Each row is a point. A path goes straight from each point to the next, and from the last back to the first. The post is the endless flat space through its rows: a point in 2 columns, a line in 3, a plane in 4, and so on, so that a path can go around it. How many times does the path go around the post? Going back the other way cancels.

Post (2 x 3):
[[-0.21  0.13  0.43]
 [-0.04 -0.11 -0.32]]
Path (19 x 3):
[[ 0.15 -0.38  0.20]
 [-0.22 -0.27  0.13]
 [-0.25 -0.07 -0.14]
 [-0.30  0.41 -0.13]
 [ 0.19  0.34  0.12]
 [ 0.39 -0.11  0.27]
 [-0.07 -0.36  0.42]
 [-0.43 -0.22  0.07]
 [-0.52  0.15 -0.16]
 [-0.10  0.28 -0.11]
 [ 0.37  0.23 -0.11]
 [ 0.15 -0.23 -0.08]
 [-0.13 -0.65 -0.10]
 [-0.59 -0.02  0.01]
 [-0.33  0.36  0.14]
 [ 0.08  0.10 -0.24]
 [-0.04  0.10  0.59]
 [-0.03 -0.42  0.13]
 [-0.10 -0.39  0.36]]
Times around: 3

Post (10 x 11):
[[ 0.09 -0.09  0.23 -0.42  0.27  0.26 -0.41  0.67  0.60 -0.11 -0.19]
 [ 0.22 -0.06  0.21 -0.26  0.49 -0.33  0.32  0.07 -0.30  0.50 -0.01]
 [-0.03 -0.06  0.12 -0.11 -0.35  0.26 -0.31  0.52 -0.17 -0.40 -0.33]
 [ 0.14  0.13  0.42 -0.36 -0.16  0.08 -0.34 -0.09 -0.57 -0.11  0.04]
 [ 0.21  0.17 -0.12  0.17  0.33 -0.45 -0.73 -0.08 -0.30 -0.18  0.28]
 [ 0.12  0.03 -0.70 -0.19 -0.34 -0.22 -0.03  0.14  0.21 -0.45  0.35]
 [-0.05  0.01  0.05 -0.01 -0.11  0.63  0.10  0.37 -0.22 -0.44  0.24]
 [ 0.07 -0.12 -0.57 -0.12  0.39  0.20  0.07 -0.09  0.30 -0.03 -0.42]
 [ 0.23 -0.17  0.03 -0.11 -0.46 -0.08 -0.10 -0.15 -0.47  0.52  0.27]
 [ 0.03  0.03  0.01  0.15  0.31 -0.20  0.55 -0.27  0.24  0.10  0.20]]
Path:
[[ 0.28  0.24  0.14 -0.04 -0.20  0.19  0.27  0.52 -0.09 -0.13 -0.24]
 [ 0.52  0.04 -0.10 -0.04  0.04 -0.29 -0.33  0.26 -0.16  0.20 -0.20]
 [ 0.26  0.28 -0.18 -0.04  0.10  0.08 -0.08 -0.13  0.36  0.26  0.60]
 [-0.19  0.32 -0.24 -0.42 -0.16  0.24 -0.04 -0.06  0.11 -0.25  0.19]
 [-0.28 -0.18 -0.20 -0.26  0.02 -0.11  0.28 -0.34 -0.13 -0.26  0.42]
 [ 0.19 -0.41 -0.29 -0.26  0.45  0.23  0.00  0.05  0.14  0.03  0.11]
 [ 0.39 -0.06  0.06 -0.16  0.12  0.05 -0.32  0.09 -0.07 -0.18 -0.24]]
Times around: 1
